Each point is reached from the start by the listed moves, each made once or not at all, plus a little noise. Say if it took an odd or an even number of moves. Then give how often each move was made.

Moves:
(1): .00; .31; -.44
(2): .51; -.08; -.11
Start: -.04; -.01; -.05
Points:
-.04; .00; -.04 -> even (0, 0)
.46; -.08; -.15 -> odd (0, 1)
.47; .23; -.59 -> even (1, 1)

Moves:
(1): -.03; -.12; -.22; -.14; .03; .34; .12; -.01; -.20; .11; .04; -.06; -.02; .23
(2): -.16; .00; .11; -.03; -.06; -.01; -.09; -.01; -.02; -.13; -.09; .06; .04; -.05
(3): .00; -.07; .00; .11; -.18; -.01; -.07; -.04; -.08; .02; -.01; -.04; .14; -.04
(4): -.60; .01; .12; .25; -.25; -.02; -.17; .27; .37; .00; -.46; -.02; .04; -.24
(5): -.37; -.17; .00; .12; -.01; -.02; -.09; .00; .11; -.36; -.18; .30; .24; -.06
(6): -.01; .01; -.04; .02; -.07; .06; .12; -.13; -.12; .08; -.02; .08; .15; -.06
(7): .06; .00; .13; .01; .04; .07; .04; .07; -.06; -.03; -.05; .05; .06; .15
(8): .00; -.01; .07; -.02; -.08; .10; .10; .00; .06; .04; .23; -.14; .07; -.01
(9): -.04; -.06; .31; .15; .02; .18; -.03; .03; .06; .12; -.03; .13; -.06; -.16
(10): .20; -.14; -.14; -.26; .08; .02; .18; -.08; -.11; .30; .12; .20; .27; .15
(11): .00; .25; -.03; .01; .11; .08; -.11; .12; .03; .01; .40; -.15; -.22; -.09
Start: -.02; -.09; -.03; -.02; .07; -.15; .06; -.16; .10; -.16; -.20; -.09; -.06; -.11
Points:
-.91; -.04; .13; .52; -.26; .01; -.23; .13; .39; -.45; -.53; .14; .38; -.45 -> even (0, 0, 1, 1, 1, 1, 1, 0, 0, 0, 1)
.14; -.28; -.20; -.16; -.08; -.08; .31; -.38; -.17; .23; -.14; .09; .46; -.04 -> odd (0, 0, 1, 0, 0, 1, 0, 0, 0, 1, 0)
-.72; -.26; .15; .24; -.15; .06; -.07; .14; .42; -.24; -.14; .12; .52; -.26 -> odd (0, 0, 1, 1, 1, 0, 1, 1, 0, 1, 1)
-.94; -.53; -.08; -.05; -.19; .30; .16; -.04; .09; -.21; -.84; .54; .71; -.03 -> odd (1, 1, 0, 1, 1, 1, 1, 0, 0, 1, 0)
